Each row of a before or after table is a point. The points were changed in one or more steps. Then noise was added and the rows were shuffled. The steps act on columns, c1 being the first. Write out the steps. A step turns or swaps two columns, mirrors them in a line or flattens them onto one, adds a multiple of one to another, or multiplies or shifts one. Angles are multiples of 10 degrees, from the lower column toward the higher: turns from -170 to 170, lines from 10 to 170 but not 90. Use the fewest steps. Two steps may share a column if one is a turn and the other turns, adds or multiplies; they go together, in the order done. Otherwise the lowest column goes first.

Before:
38 -5 -29
-45 -46 -19
14 20 -56
-61 25 -53
-5 42 51
-65 21 -20
-38 -34 32
4 68 31
37 -10 50
-7 -48 -2
-16 -14 25
After, 11 rows:
-3 41 1
36 -10 0
-65 22 0
14 18 -1
-39 -35 0
39 -5 0
-6 -47 -1
3 67 -1
-46 -46 0
-63 24 1
-15 -14 0
Steps: multiply c3 by 0

Before:
-44 -2 -57 4 -58 30 -37 -37
64 -55 10 40 19 36 16 -32
-17 32 -32 -17 27 23 4 -7
36 6 9 19 -28 47 -38 -17
-6 44 -26 4 -27 -53 54 -32
-14 -18 42 1 -56 37 -45 49
0 -21 -20 -6 -28 -11 3 16
16 30 -62 77 51 4 -9 28
42 38 10 -7 -19 -63 -2 -1
-22 -15 -33 55 29 0 -3 -29
-32 33 -32 -23 40 9 -18 -4
After (11 x 8):
-16 32 23 23 86 -17 6 -24
3 45 13 -39 32 -51 -39 15
20 29 66 41 0 -41 -38 -31
8 -34 40 2 32 20 52 -5
66 15 6 -37 113 -38 -7 -72
16 19 24 -72 81 90 18 24
-11 19 21 40 96 -56 -16 -27
-8 -13 -3 3 31 20 2 -26
7 24 -65 14 3 -39 -48 11
58 -2 39 1 91 11 -7 -12
-18 -49 -7 -33 40 -62 -3 9
Steps: turn c1 and c4 by -110 degrees; turn c2 and c6 by -70 degrees; add 1.5 times c7 to c6; turn c3 and c8 by 120 degrees; shift c5 by 60

Before (14 x 11):
6 24 -22 33 9 13 28 4 -33 -32 -26
-22 9 11 36 -29 21 38 31 36 13 -20
48 -26 35 7 23 34 34 -2 -65 -14 -31
34 38 -2 -2 26 22 18 18 20 13 -44
14 -4 32 23 26 -32 15 -17 36 6 -7
-2 -22 52 31 23 -9 11 59 35 -23 -17
12 -16 -11 -72 -11 38 27 18 42 -5 -3
12 -26 36 37 -81 32 -20 10 -96 -11 2
-25 -7 30 38 27 7 16 41 38 41 13
26 -23 -45 -97 -42 -15 20 16 -55 2 -52
-13 114 9 26 -30 -35 7 3 -8 7 -23
-1 -7 12 46 19 36 -54 -3 21 0 -10
-21 -32 40 38 -39 36 -3 11 35 24 -28
100 -19 8 37 31 5 33 8 34 22 -4
After:
-20 -22 19 31 -22 -35 34 32 28 25 -20
-1 -22 -21 37 -1 -42 22 2 -29 -18 -30
17 -21 -25 -64 23 -19 29 18 46 11 3
-24 31 32 60 36 -56 21 43 37 29 17
19 -33 37 13 -85 -27 -17 6 -95 -5 2
52 -71 35 10 21 -23 33 -8 -55 25 -30
-22 -51 43 25 -45 -23 -4 8 42 52 -30
10 -12 33 23 9 -89 11 -21 38 19 -7
6 -57 50 52 48 -69 3 57 30 -3 -17
-15 62 8 12 -35 -90 9 0 -10 -36 -18
1 -20 11 48 -4 -22 -52 -9 23 10 -3
40 -22 -3 8 36 -38 17 21 19 24 -48
30 -88 -33 -95 6 -73 16 21 -50 47 -53
102 -18 10 42 18 -52 31 12 35 29 5
Steps: add 1.5 times c11 to c2; turn c2 and c10 by -30 degrees; add 0.7 times c8 to c5; turn c4 and c5 by -20 degrees; shift c6 by -60
